Each row of a before or after table is a point. One or more steps were done to the points. Then noise was added and the rows were shuffled. The steps act on how far a point lies along the listed directions, d1 being the first. What was done? A step turns or swaps two directions, mirrors them in a line or flattens them onto one, adds a multiple of one to another, or multiplies one. Angles are multiples of 10 degrees, from the lower direction toward the higher: turns from -170 to 170, lines from 10 to 170 but not 90. Use the fewest steps. Two steps may share a direction if one is a turn and the other turns, adds or multiplies; they go together, in the order done. Otherwise the lowest direction goes first.

Directions:
(1): [-61, -1]
(2): [-1, 61]
Before:
[[5, 44],
[-7, 22],
[-4, 36],
[-8, 36],
[44, 27],
[22, 46],
[-6, -15],
[-15, 6],
[30, -8],
[34, 13],
[-10, 44],
[-30, -26]]
After:
[[89, -9],
[-45, 7],
[-20, 26],
[17, 57],
[-11, 45],
[103, 18],
[-30, 57],
[135, 36],
[-19, -19],
[-24, 48],
[-92, -34],
[67, 60]]
Steps: multiply d1 by 3; multiply d2 by 1.3

Directions:
(1): [-58, 51, -4, -71, -9, 3]
(2): [-27, 33, -8, 36, 60, -66]
(3): [3, -23, -102, -14, 9, 0]
(4): [-16, 59, -25, 63, -35, 41]
Before:
[[-37, -2, 27, -63, 19, 12],
[-3, -56, -8, -82, 74, -104],
[65, 8, 73, 68, -10, -8],
[-31, 4, 4, 70, 50, -72],
[1, -23, -41, -31, 57, -92],
[14, -51, -41, 37, 63, -82],
[-50, 62, 0, -60, 12, 24],
[-13, -23, 14, -119, -5, -49],
[31, -10, 11, 19, 40, -66],
[-13, -9, 18, 39, -8, 19],
[-9, -13, 96, 50, 12, 25],
[-9, -22, -12, -109, 40, -40],
[35, -32, 5, 81, 20, -24],
[11, -1, -6, 51, 37, -43]]
After:
[[-46, 55, -32, -63, 13, 24],
[38, -34, 37, 68, -3, -1],
[-20, -2, 22, 34, -9, 16],
[-13, -27, -10, -111, 6, -62],
[29, -55, -32, -44, 15, -47],
[44, -24, 28, -2, 6, -29],
[26, -16, 14, 32, -1, -2],
[-29, 6, 103, 27, 9, 25],
[-42, -1, 5, -63, 28, 5],
[42, -78, -11, 21, 16, -30],
[47, 29, 95, 47, -16, -6],
[-7, -24, 23, 32, -13, -5],
[21, -85, -8, -95, 40, -65],
[0, -35, -29, -102, 39, -36]]
Steps: turn d1 and d3 by 20 degrees; multiply d2 by 0

Directions:
(1): [-13, 48, 7, 2, 77, 45, 36, -56, -21, -67, -24]
(2): [44, 25, -40, -49, 66, -12, -4, 68, 30, 23, -57]
(3): [21, -85, 40, 64, 72, 12, -5, 15, -26, 28, -6]
(4): [-30, -60, -14, -63, 33, -45, 58, -53, 40, 20, 24]
(5): [12, -4, -120, 69, 1, -17, 13, -26, -10, 6, 2]
(6): [-65, 17, 17, 52, -12, 25, 30, 4, 79, 40, -59]
Before:
[[-17, 6, -14, -103, 102, -41, 83, 26, 59, -12, -57],
[22, -41, 0, 6, -8, -35, -7, 48, -18, 47, 28],
[25, -19, -64, 82, 94, 16, -14, 8, -7, 37, -78],
[-6, -47, -31, 16, 116, -23, 73, -26, 43, 7, -63],
[3, -16, -55, -28, -3, -38, 18, -42, -29, 36, 49],
[79, -47, -85, 53, 80, -38, -25, 84, 9, 53, -3],
[21, -14, -56, 30, -4, -16, -27, 44, -20, 35, 10],
[24, 2, 32, -41, 34, 12, -15, 13, -43, -35, -18],
[4, 16, 8, 25, 32, 23, 0, 34, 13, 16, -29]]
After:
[[23, -18, -57, 30, -12, -20, -30, 52, -17, 42, 14],
[-1, -63, -32, 15, 89, -40, 58, -6, 50, 32, -54],
[85, -69, -88, 53, 48, -57, -43, 110, 18, 85, 9],
[25, -50, -3, 7, -25, -45, -13, 59, -14, 61, 33],
[28, -2, 33, -40, 29, 7, -17, 16, -41, -30, -16],
[6, 10, 8, 27, 21, 18, -6, 41, 17, 23, -27],
[1, -10, -54, -30, 4, -34, 23, -46, -30, 29, 48],
[-18, 11, -15, -102, 109, -37, 88, 23, 58, -18, -59],
[31, -43, -69, 79, 57, -5, -29, 33, 2, 70, -69]]
Steps: add -0.7 times d3 to d1

Directions:
(1): [-43, 55, -92, -28, -43, 5, -21, 32, -32, -9, -41, -10, 9, 76, -21, 51, -43, 48]
(2): [64, -39, -22, -7, -60, -52, -8, -28, 27, 24, -31, 6, -25, -70, -41, 31, 15, 97]
(3): [-32, 2, 37, -45, -35, -76, 71, 13, -60, -10, 55, 19, 2, -19, 69, -8, -57, 37]
(4): [-46, 70, 1, -6, 1, -88, -31, 4, 68, 20, 45, -82, 4, -3, 10, 10, 62, -5]
(5): [2, 22, 12, -52, 17, 33, -92, -77, -76, 41, 61, 5, 38, -12, -10, -13, 12, 34]
Before:
[[38, -51, -28, 40, 22, 62, -25, 13, 15, -27, -55, 20, 20, 54, -62, -5, 29, -16],
[7, -23, -17, -25, -30, 2, 28, 9, -11, -9, -23, -1, -11, -1, -12, 37, -54, 42],
[53, -2, -57, 21, -26, 60, 18, 15, -19, -13, -79, 25, -33, -3, -45, 29, -25, 15],
[44, -42, -89, 31, -47, 43, -1, -2, 5, -2, -93, 36, -17, -4, -52, 17, -55, 42],
[-76, 90, 61, -69, 42, -39, -23, -31, -79, -13, 133, -22, 63, 35, 60, -34, -12, -46],
[28, -27, -79, 18, -42, 40, -9, 32, 78, -24, -96, -11, -37, 51, -43, 38, 18, 25],
[23, -43, -32, 17, -34, 37, 15, 8, 39, -26, -94, 27, -30, 2, -66, 18, 6, 7],
[-5, -4, 25, 17, 36, -26, 35, -4, 41, 3, -3, -1, 3, 1, 2, 0, 27, -42],
[8, 4, 6, -29, -16, 35, -21, 21, 3, 1, -10, 15, -3, 6, -20, -3, 33, 14],
[22, -67, -14, 51, 11, 77, -27, 12, 43, -20, -66, 17, -19, -20, -23, 15, 12, -39],
[-38, 0, 101, -32, 23, -7, 7, 5, -84, -15, 108, 29, 30, -7, 80, -47, -34, -31],
[-7, -17, 61, -59, 29, 9, -23, -48, -83, 14, 62, 38, 19, -22, 52, -13, 0, 2],
[-1, 5, 73, -60, 15, -73, 18, -7, -50, 7, 138, 6, 16, -59, 88, -23, 12, 11],
[-4, -5, -18, 49, -13, 52, 61, 84, 32, -52, -105, 23, -15, 47, -5, -18, -49, -49]]
After:
[[17, -57, -17, 50, 11, 59, -33, 15, 53, -17, -56, 6, -18, -17, -25, 18, 23, -39],
[7, -22, -17, 47, -10, 71, 66, 81, 15, -54, -118, 40, -19, 49, -4, -22, -66, -44],
[22, -44, -14, -23, -30, 23, 39, 11, -28, -12, -35, 23, -16, -2, -13, 33, -77, 51],
[11, 0, 7, -28, -19, 39, -22, 24, 2, -7, -16, 18, -6, 5, -20, -2, 27, 16],
[-18, 17, 23, 16, 39, -56, 26, -4, 60, 7, 9, -29, 1, 4, 6, -7, 41, -45],
[-83, 91, 63, -69, 42, -39, -31, -32, -77, -12, 137, -24, 65, 35, 55, -35, -8, -46],
[40, -57, -27, 44, 21, 70, -19, 14, 14, -36, -56, 23, 13, 59, -60, -7, 24, -15],
[-28, 40, 75, -63, 14, -122, 5, -4, -12, 18, 163, -40, 20, -60, 98, -16, 42, 5],
[65, -20, -56, 19, -33, 86, 26, 16, -40, -22, -95, 50, -33, -3, -52, 25, -46, 13],
[-61, 29, 103, -38, 23, -46, -4, 6, -57, -10, 131, -8, 33, -11, 91, -43, -4, -29],
[-20, 6, 59, -61, 30, -17, -32, -47, -63, 22, 80, 9, 20, -25, 61, -11, 21, 2],
[30, -54, -29, 15, -36, 46, 16, 3, 27, -24, -101, 40, -36, -1, -65, 16, -5, 9],
[46, -58, -76, 16, -39, 83, 9, 33, 48, -32, -114, 31, -41, 55, -48, 28, -13, 27],
[62, -71, -86, 30, -47, 84, 14, -7, -20, -11, -118, 70, -20, -6, -53, 12, -82, 41]]
Steps: add -1 times d1 to d4

Directions:
(1): [20, 45, 60, 86, 63, -2, 14, 22, -27, 63, -17, -20, -5, -24, -14, 0, -46, -57, 17, -78, -95, 1, 51, -13, 19, -26, -5, -49, 17, -71, 54, -4]
(2): [-21, 14, -23, -37, -4, -22, 3, -13, 22, 66, 14, -9, 54, 53, -24, -21, 31, 9, 25, 6, -98, -81, -27, -29, 47, -110, 71, 15, -11, 52, -49, 14]
Before:
[[17, -11, 15, 44, -4, 4, 36, -5, -25, -32, -22, -14, -43, -48, 33, 14, -47, -19, -26, -16, 70, 60, 14, 34, -13, 81, -71, -12, 7, -38, 59, 3],
[1, -29, -25, -13, -5, -3, -4, -12, 19, -37, -29, 15, 2, 8, 27, -4, -5, 13, -16, 9, 51, 43, -31, 20, -23, 51, -20, 29, -4, -9, -9, -2],
[-3, 83, 21, 43, 85, -22, 45, 5, -18, 134, -7, -21, 41, 25, -36, -1, -2, -36, 26, -87, -206, -74, 29, -45, 84, -146, 59, -52, -4, -26, -15, 12],
[11, 33, 15, 31, 54, 8, 6, 38, 10, 25, -13, -20, -18, -8, -32, -17, -25, -35, 14, -50, -55, -18, 31, -11, 14, -23, -3, -7, 11, -25, 10, -12],
[12, 20, 30, 60, 37, -3, 1, 0, -26, 45, -3, -11, -14, -37, -21, -8, -46, -36, 12, -36, -35, 8, 28, 4, 0, 9, -14, -38, 13, -62, 48, 9],
[-16, -54, -47, -89, -64, 5, -4, -19, 57, -76, 34, 11, 7, 29, -14, -30, 17, 42, -14, 71, 90, -17, -40, 4, -23, 14, -16, 49, 0, 60, -46, -1],
[33, 15, 85, 65, 62, -5, 19, 17, -40, 47, -12, -20, -9, -24, 17, 31, -63, -63, 10, -53, -75, 53, 68, -7, 3, 25, -28, -85, 19, -99, 98, 7],
[55, 39, 47, 91, 54, 42, 10, 27, -51, 0, -37, 3, -27, -67, 0, 22, -58, -39, -26, -57, 12, 64, 68, -9, -23, 61, -71, -63, 37, -82, 91, -20],
[14, 61, 86, 108, 74, -17, 20, 11, -15, 81, -13, -15, -26, -32, -11, 24, -34, -61, 30, -101, -107, 12, 41, -15, 27, -18, 1, -66, 31, -68, 54, -17]]
After:
[[37, -12, -15, 8, -8, 51, -5, 7, -28, -85, -26, 34, -38, -53, 21, 28, -20, 19, -52, 29, 141, 82, 17, 12, -58, 117, -87, -14, 19, -16, 49, -23],
[13, -6, 16, 38, 11, 10, -5, -9, -24, -14, -2, 3, -36, -51, -8, 2, -41, -18, -1, -7, 47, 41, 16, 25, -29, 67, -43, -22, 16, -55, 44, 0],
[-23, -23, -35, -80, -33, -15, 5, -16, 61, 8, 39, -5, 44, 64, -41, -47, 16, 29, 12, 41, -32, -83, -34, -26, 25, -87, 33, 40, -1, 74, -61, 7],
[22, 21, 77, 93, 42, 0, 6, 11, -22, -22, -20, 8, -77, -75, 21, 45, -37, -34, -2, -62, 45, 90, 40, 20, -26, 104, -69, -55, 33, -77, 69, -32],
[0, -38, -35, -32, -55, 0, 23, -24, 1, -65, -4, -6, -24, -16, 33, 3, -5, 25, -32, 42, 108, 38, -32, 36, -13, 67, -46, 29, -12, 24, 8, 4],
[18, 20, 14, 33, 47, 18, -1, 35, 4, -20, -18, -11, -43, -30, -16, -10, -32, -31, 2, -41, 13, 23, 38, 6, -12, 35, -39, -7, 13, -40, 27, -17],
[28, -31, 53, 17, 10, 8, 7, 6, -35, -45, -7, -2, -39, -38, 43, 47, -46, -22, -24, 7, 67, 106, 45, 22, -41, 121, -71, -55, 11, -74, 87, 0],
[-13, -21, -42, -42, -17, -11, -1, -20, 32, -18, -21, 13, 19, 32, 15, -9, 13, 20, -7, 19, 19, 8, -42, 7, -1, 3, 10, 37, -5, 23, -31, 7],
[38, 82, 78, 128, 119, 7, 45, 28, -61, 69, -32, -15, -42, -61, -6, 32, -67, -68, -6, -125, -102, 40, 87, -5, 23, 1, -45, -93, 20, -125, 73, -10]]
Steps: turn d1 and d2 by -60 degrees
